Each row is a point. To make a cloud, some directions were put in groups of two or more. Within a group, all points are equally far from the middle, so they leave a hole (a ring in 2 directions, a hollow ball in 3). The other directions are filled evenly. Then the cloud was stretched, turned, moved and blurred a little. Count the holes, and give their numbers of directions, smallest first.

Cloud (19 x 3):
27  22  -19
24  -2  30
40  -32  -21
-1  13  -21
59  10  -17
-38  -39  20
-18  15  7
1  15  11
-38  -35  -13
23  -59  -9
35  10  -18
-10  17  -50
8  -41  6
-28  -51  -10
0  17  -39
46  8  -30
0  -34  9
-15  -27  0
-43  -27  9
Holes: 0

Cloud, 28 rows:
2  32  18  10
-52  -17  -29  -13
33  33  45  -6
-3  -10  -14  -40
-29  48  -11  -29
14  -1  -21  -39
-10  34  -12  -38
-32  33  13  7
-42  -11  18  -38
-30  39  -35  -4
13  -32  -33  21
6  28  0  -34
31  -42  8  6
-5  -6  15  -41
4  -26  -20  21
-41  6  14  11
-12  47  38  -16
-31  32  -48  3
22  -35  21  -9
-23  47  10  -28
17  33  -2  -14
-23  28  -34  8
5  32  15  -33
-39  -16  34  -9
-35  24  36  12
-13  17  33  -48
41  -19  -12  -26
-10  -7  -45  -45
Holes: 1 (2)

Cloud (55 x 6):
-4  -28  -1  33  46  29
-25  14  5  -2  -24  -51
15  7  42  -28  18  23
37  -2  -13  -17  -37  -10
-44  -25  15  -5  22  31
-56  -39  -8  8  18  5
4  -30  22  -41  -27  -4
12  18  -19  16  22  -23
-31  -34  7  -21  -11  37
-34  13  -35  -17  1  -43
-7  -18  16  29  50  24
3  33  -33  13  22  -12
-31  -46  13  26  -11  -23
-58  1  -39  10  -3  -16
15  48  12  12  -25  23
-15  28  21  -43  15  -3
2  26  36  -39  -25  -2
-21  -54  -8  28  0  -24
-22  -18  31  2  38  37
9  -43  -20  3  35  7
-30  6  15  60  21  23
9  0  -53  -19  -4  37
-28  -52  -13  17  12  -23
34  12  -27  -20  -38  6
-9  29  16  -8  -15  50
-22  19  -12  -7  -50  -21
-39  1  -58  8  -2  -17
-22  12  28  16  -28  36
-29  -18  25  -26  26  -5
-22  -39  -9  7  10  -38
-45  45  -5  -3  22  7
-10  -31  45  -3  -29  -2
-45  26  17  45  -4  9
2  -14  42  54  4  26
11  -10  31  48  20  1
-36  -52  -7  -19  9  20
-4  -29  -3  59  26  17
30  35  -12  -21  -10  35
15  43  1  -17  -8  41
23  2  -29  1  -29  44
-7  20  34  -17  -36  -26
-49  -4  8  8  28  34
9  21  -31  20  -8  -27
10  14  3  16  37  -12
-37  5  12  16  -40  11
-35  -9  24  20  -34  19
-10  45  32  -7  -32  -14
15  -10  0  42  -20  45
32  -25  37  24  -6  40
20  12  -29  -2  -43  -13
-17  -59  -26  -1  23  -1
-4  -16  -34  40  -27  12
-41  3  -29  21  -33  -19
-22  -39  -9  16  -43  13
-7  11  32  -18  -37  -27
Holes: 3 (2, 2, 2)
